Every row gives one point. The points of each table are mixes of a few directions, plus a little noise. Count the directions of each table, and those that both share. Where both have some left over, give the other angles between the two spaces (their principal angles), to ten degrees, smallest first.

First, 7 rows:
0: -.42  .36
1: -.03  .02
2:  .35 -.31
3:  .26 -.22
4: -.50  .44
5:  .04 -.04
6:  .29 -.25
Second:
0:  .21 -.18
1: -.51  .44
2:  .31 -.28
3: -.02  .01
Directions: first 1, second 1, shared 1

First (8 x 6):
0: -.45  .55 -.58  .02  .17 -.12
1:  .25  .12  .02 -.75 -.07  .57
2: -.02 -.18  .13  .07  .03  .07
3:  .02  .02 -.01  .05 -.04 -.11
4: -.22 -.26  .25 -.12  .22  .49
5: -.38  .10 -.16  .41  .18 -.24
6:  .49  .16 -.10 -.13 -.33 -.30
7:  .23 -.53  .43  .48 -.15 -.34
Second (6 x 6):
0:  .02  .40  .16  .45 -.40  .44
1: -.01 -.32 -.13 -.36  .32 -.36
2:  .01  .14  .06  .16 -.15  .16
3: -.02 -.54 -.22 -.63  .56 -.62
4:  .00  .05  .02  .06 -.05  .06
5:  .01  .28  .11  .33 -.29  .31
Directions: first 3, second 1, shared 0; angles 90

First (8 x 11):
0: -.09  .18 -.01 -.11  .56 -.26 -.13 -.19 -.05  .37  .25
1:  .06  .19  .31  .20  .68 -.06 -.26  .06 -.22  .41 -.04
2: -.05  .28  .18  .02 -.20 -.06  .08 -.23  .49 -.20 -.04
3:  .14  .00  .12  .27 -.10 -.27  .02  .04 -.29 -.06  .20
4: -.28  .19  .16  .46  .06  .07 -.27 -.07 -.42  .55  .25
5:  .18 -.65 -.57 -.16 -.29  .02 -.03  .42  .14 -.15 -.47
6:  .21 -.48 -.23 -.12 -.17  .27  .02  .43 -.08 -.23 -.42
7: -.19  .29  .04 -.56 -.56  .30  .54 -.50  .41 -.70  .24
Second:
0:  .30 -.30 -.41 -.55  .14 -.37  .26  .07  .06 -.35  .07
1: -.14  .33  .45  .42  .41  .09 -.28 -.05 -.11  .43  .01
2:  .02  .43  .58  .10 -.36  .40  .26 -.20  .27 -.51 -.09
3:  .41 -.62 -.38 -.11  .04 -.09  .01  .53 -.31 -.13 -.30
4: -.18  .63  .74  .34 -.03  .35  .05 -.30  .05 -.04  .12
5: -.24  .49  .33  .01  .11 -.06  .09 -.44 -.10  .09  .50
6:  .01 -.23 -.30  .01  .21 -.14 -.26  .17  .23  .29 -.29
7: -.09 -.24 -.50 -.28 -.13 -.24  .04 -.06  .14  .04  .10
8: -.10 -.53 -.55  .12 -.44  .05 -.14  .30 -.23  .22 -.10
Directions: first 6, second 5, shared 5

First (8 x 18):
0: -.04 -.05  .06 -.06 -.02  .13  .06  .06  .06  .29  .10 -.14 -.34  .08  .16  .00  .08 -.03
1: -.20 -.16  .13  .02 -.23  .16  .26  .00  .15  .32  .15 -.08 -.30  .06  .24 -.02  .27 -.10
2:  .14  .07  .02 -.20  .25  .16 -.16  .17 -.01  .38  .07 -.30 -.56  .15  .14  .02 -.12  .04
3:  .03  .01  .01 -.06  .06  .05 -.03  .05  .00  .12  .03 -.09 -.17  .05  .05  .00 -.02  .01
4: -.03 -.01 -.03  .10 -.08 -.11  .03 -.08 -.02 -.24 -.06  .16  .33 -.08 -.11 -.01  .01  .00
5: -.41 -.28  .16  .21 -.54  .07  .51 -.15  .22  .10  .15  .17  .10 -.06  .20 -.04  .48 -.18
6:  .74  .55 -.42 -.16  .86 -.44 -.94  .08 -.49 -.87 -.47  .12  .70 -.11 -.70  .07 -.94  .35
7: -.22 -.14  .06  .16 -.31 -.02  .27 -.12  .10 -.08  .04  .17  .23 -.08  .04 -.03  .24 -.09
Second, 10 rows:
0: -.78  .14  .28  .49  .01  .26  .37  .07  .34 -.13  .00 -.11  .13 -.85  .28  .51  .21 -.76
1:  .60 -.14 -.22 -.33 -.08 -.25 -.26 -.09 -.27  .02 -.02  .17  .03  .66 -.24 -.42 -.16  .61
2:  .63  .05 -.26 -.45 -.13 -.38 -.29 -.27 -.32 -.05 -.16  .25  .26  .52 -.50 -.33  .13  .56
3:  .34  .05 -.10 -.29  .07 -.09 -.21 -.04 -.15  .14 -.04 -.03 -.14  .29 -.16 -.13 -.01  .25
4: -.66 -.10  .21  .55 -.09  .21  .39  .09  .29 -.22  .09  .01  .19 -.56  .33  .27  .00 -.52
5: -.03  .28  .01 -.16  .06 -.04 -.06 -.12 -.01  .05 -.14 -.04  .07 -.23 -.19  .19  .30 -.16
6: -.24  .06  .11  .12  .13  .20  .07  .13  .13  .13  .05 -.20 -.24 -.24  .21  .20 -.03 -.27
7:  .16 -.21 -.05  .02 -.01  .01 -.04  .11 -.05  .03  .11  .01 -.15  .33  .12 -.22 -.28  .25
8:  .30 -.24 -.13 -.06 -.10 -.13 -.08 -.01 -.13 -.05  .06  .15  .04  .46 -.04 -.33 -.23  .40
9: -.33  .13  .15  .14  .14  .22  .10  .12  .17  .11  .03 -.21 -.19 -.38  .20  .29  .06 -.39
Directions: first 2, second 3, shared 1; angles 60
